Each row of a before or after table is a point. One or more steps were done to the points. Then noise was added and the rows were shuffled. The steps act on columns, c1 being the first. What was done? A step turns or swaps two columns, mirrors them in a line or flattens them onto one, adds a multiple of one to another, or multiplies or shifts one. Angles are multiples of 10 degrees, from the lower column toward the higher: turns from -170 to 170, lines from 10 to 170 but not 90. Use the fewest steps. Two steps may share a column if one is a turn and the other turns, adds or multiplies; they go together, in the order done. Otherwise the lowest column goes first.

Before (9 x 3):
.01 .06 .70

.02 .06 .40

.03 .09 .19

.44 .45 .03

.09 -.49 .15

.33 -.56 .19

-.19 -.16 .29

-.47 .16 -.32

-.14 -.16 -.54
After (9 x 3):
.04 -.52 -.39

.19 .12 -.52

-.28 .76 .43

-.93 .29 .45

.04 -.27 -.11

.00 -.90 -.66

.65 .14 -.64

.89 -.32 .31

-.41 -.26 -.42
Steps: multiply c1 by 2; multiply c3 by 1.6; turn c2 and c3 by 130 degrees

Before:
.24 -.64 -.08 -.43 .41 .56 -.62 .41

.48 .35 .27 -.17 .50 -.21 -.08 .57

.60 -.60 -.59 .63 .14 .51 .04 .11

-.46 -.39 .14 .63 -.18 .73 .11 .20

.39 -.76 .01 -.06 -.57 -.27 .35 .53

-.10 -.26 -.23 .05 -.46 .22 -.14 -.38

-.53 -.28 -.80 .50 -.58 .61 -.30 .21

.71 .13 .36 -.19 -.34 -.07 .19 .11

-.58 -.17 -.72 -.32 -.15 -.30 -.37 -.36

.10 .08 .34 -.53 .38 .84 .32 .37
After, 10 rows:
-.36 -.16 -.73 -.32 -.14 -.29 .58 -.38

.05 -.60 -.55 .63 .13 .53 -.58 .09

.07 -.41 .14 .62 -.15 .74 .45 .22

.34 -.78 .04 -.04 -.56 -.24 -.39 .59

.19 .14 .33 -.15 -.30 -.08 -.72 .12

-.10 .37 .26 -.20 .53 -.15 -.47 .59

-.30 -.23 -.77 .48 -.61 .64 .54 .25

.32 .08 .35 -.53 .38 .83 -.13 .38

-.63 -.64 -.07 -.42 .39 .56 -.28 .38

-.14 -.23 -.22 .07 -.48 .25 .08 -.40
Steps: turn c1 and c7 by -90 degrees

Before, 14 rows:
-.13 .51 -.23 -.05 .03 -.28 -.03 -.23 .55 -.28 .33 .49

-.47 .10 -.18 .19 -.09 .94 .18 .39 -.14 -.15 -.02 -.02

-.11 .01 .08 -.09 -.28 .00 -.06 -.22 .35 -.03 .61 .36

-.24 .18 .21 -.16 -.18 .59 .46 .30 .15 -.09 .02 -.36

-.18 -.29 -.81 -.24 -.23 -.14 .28 -.15 -.69 .02 -.05 -.18

.13 -.12 -.51 -.24 -.48 .12 .36 -.13 -.47 .06 -.09 .43

-.17 .33 -.06 .16 .24 .89 .29 .09 .19 .40 .06 -.06

.09 .01 -.23 -.50 -.24 .09 -.14 -.19 -.85 -.06 .07 .09

-.13 .34 .17 .57 -.16 -.31 -.01 .06 .42 -.02 .34 .14

.28 .42 -.09 .14 -.31 -.06 .06 -.03 .17 -.29 .33 .04

.12 .15 -.06 .25 -.32 -.10 -.29 -.34 .64 -.27 .16 .02

-.10 .29 .37 .15 -.15 -.12 .06 -.51 .29 -.32 .09 .30

.16 .00 .16 .21 .20 -.05 -.01 .13 .53 -.26 .15 .23

-.44 .26 .00 .13 -.17 .62 .07 .74 .29 .34 -.43 -.33
After:
-.24 .18 .21 .05 -.16 .58 .45 .29 .17 .21 -.16 -.32

-.14 .35 .16 .34 -.18 -.31 -.04 .05 .43 -.03 .57 .13

-.11 .01 .11 .62 -.26 .03 -.06 -.22 .37 -.09 -.08 .34

-.17 -.30 -.81 -.05 -.23 -.15 .27 -.17 -.70 .06 -.25 -.18

.11 .14 -.06 .18 -.31 -.09 -.31 -.35 .63 .25 .26 .10

.10 .02 -.23 .06 -.24 .10 -.15 -.18 -.85 .04 -.50 .10

-.45 .27 -.02 -.44 -.16 .63 .07 .74 .30 -.20 .11 -.43

.18 -.01 .16 .15 .19 -.05 -.02 .13 .56 .18 .20 .29

-.17 .33 -.07 .07 .24 .89 .31 .11 .19 -.37 .15 -.20

-.47 .10 -.20 -.02 -.08 .97 .18 .40 -.15 .14 .17 .01

-.10 .28 .40 .08 -.15 -.12 .06 -.51 .31 .20 .17 .37

-.12 .51 -.22 .32 .02 -.30 -.03 -.24 .53 .12 -.04 .55

.27 .42 -.07 .33 -.31 -.07 .07 -.01 .16 .25 .16 .13

.14 -.13 -.48 -.08 -.49 .11 .37 -.13 -.46 -.21 -.23 .37
Steps: swap c4 and c11; mirror c10 and c12 in the line at 100 degrees
